Every row gives one point. Each copy is the shape, with its points in the same order, turned, moved and blurred by noise. Is it also mirrored, or only turned?

Shape:
-0.72; -0.08; 0.04
0.30; 0.14; 0.19
0.33; 0.21; -0.18
-0.41; 0.77; -0.70
0.13; -0.07; -0.02
-0.94; 0.19; -0.47
-0.23; 0.03; 0.38
Copy 1:
-0.21; -0.74; -0.20
0.37; 0.15; -0.09
0.04; 0.34; -0.01
-0.56; 0.25; -0.83
0.09; 0.06; 0.08
-0.73; -0.51; -0.55
0.33; -0.27; -0.08
Copy 1 is: mirrored
Copy 2:
-0.60; 0.41; -0.02
0.08; -0.38; 0.17
0.35; -0.17; -0.02
0.48; 0.87; 0.15
-0.02; -0.23; -0.13
-0.28; 0.98; -0.12
-0.38; -0.11; 0.24
Copy 2 is: only turned
Copy 3:
-0.30; 0.52; -0.31
0.35; 0.17; 0.43
0.51; 0.18; 0.09
0.57; 0.99; -0.48
0.26; 0.00; 0.13
-0.17; 0.85; -0.74
-0.15; 0.28; 0.29
Copy 3 is: only turned

Shape (10 x 6):
0.26; 0.12; -0.09; -0.47; 0.02; 0.24
0.32; 0.10; -0.08; -0.08; -0.67; -0.59
0.19; 0.10; -0.14; -0.04; -0.23; 0.15
0.50; 0.17; 0.29; 0.12; -0.65; -0.42
0.57; -0.09; -0.22; 0.25; -0.27; -0.12
0.33; -0.30; -0.21; -0.14; 0.23; -0.40
0.45; 0.28; 0.74; 0.20; 0.17; 0.16
0.31; -0.18; 0.11; -0.44; 0.14; 0.03
0.04; -2.11; 0.14; 0.05; 0.16; 0.12
-0.64; 0.20; -0.07; 0.17; 0.02; 0.11
Copy 1:
-0.46; 0.36; -0.05; -0.18; -0.28; 0.11
0.27; 0.40; -0.82; -0.14; -0.24; -0.40
-0.01; 0.29; -0.26; 0.06; -0.32; 0.20
0.51; 0.58; -0.45; -0.05; 0.00; -0.46
0.23; 0.50; -0.62; 0.00; -0.02; 0.34
-0.34; 0.04; -0.45; -0.17; 0.35; 0.23
0.14; 0.82; 0.34; 0.07; 0.40; 0.10
-0.27; 0.14; -0.09; -0.39; 0.07; 0.10
0.53; -1.19; -0.18; -0.92; 0.80; 0.87
-0.19; -0.21; 0.20; 0.67; -0.14; -0.10
Copy 1 is: only turned
Copy 2:
0.17; -0.15; -0.29; -0.34; -0.14; 0.31
-0.21; -0.49; -0.36; 0.08; -0.21; -0.71
0.14; -0.13; -0.26; 0.00; 0.02; -0.01
0.04; -0.03; -0.16; 0.21; -0.15; -0.76
0.35; -0.37; -0.17; -0.12; 0.30; -0.47
-0.05; -0.28; 0.37; -0.46; -0.07; -0.18
0.23; 0.80; -0.06; -0.10; 0.02; -0.22
0.23; -0.10; 0.04; -0.39; -0.25; 0.02
0.93; -0.71; 1.77; 0.03; -0.33; 0.11
-0.47; 0.00; 0.07; 0.30; 0.29; 0.46
Copy 2 is: only turned
Copy 3 (10 x 6):
0.27; 0.08; 0.16; 0.51; -0.27; 0.09
-0.37; 0.05; 0.14; 0.10; -0.52; -0.78
-0.20; 0.12; 0.02; 0.35; -0.33; 0.06
-0.61; -0.22; 0.24; 0.33; -0.23; -0.67
-0.53; 0.42; 0.07; 0.50; -0.27; -0.33
0.07; 0.63; 0.16; 0.18; 0.07; -0.29
-0.36; -0.40; 0.18; 0.65; 0.52; 0.02
0.28; 0.22; 0.37; 0.40; -0.01; -0.03
-0.37; 1.41; 1.59; -0.28; 0.27; 0.46
-0.19; -0.03; -0.31; -0.30; -0.13; 0.48
Copy 3 is: mirrored
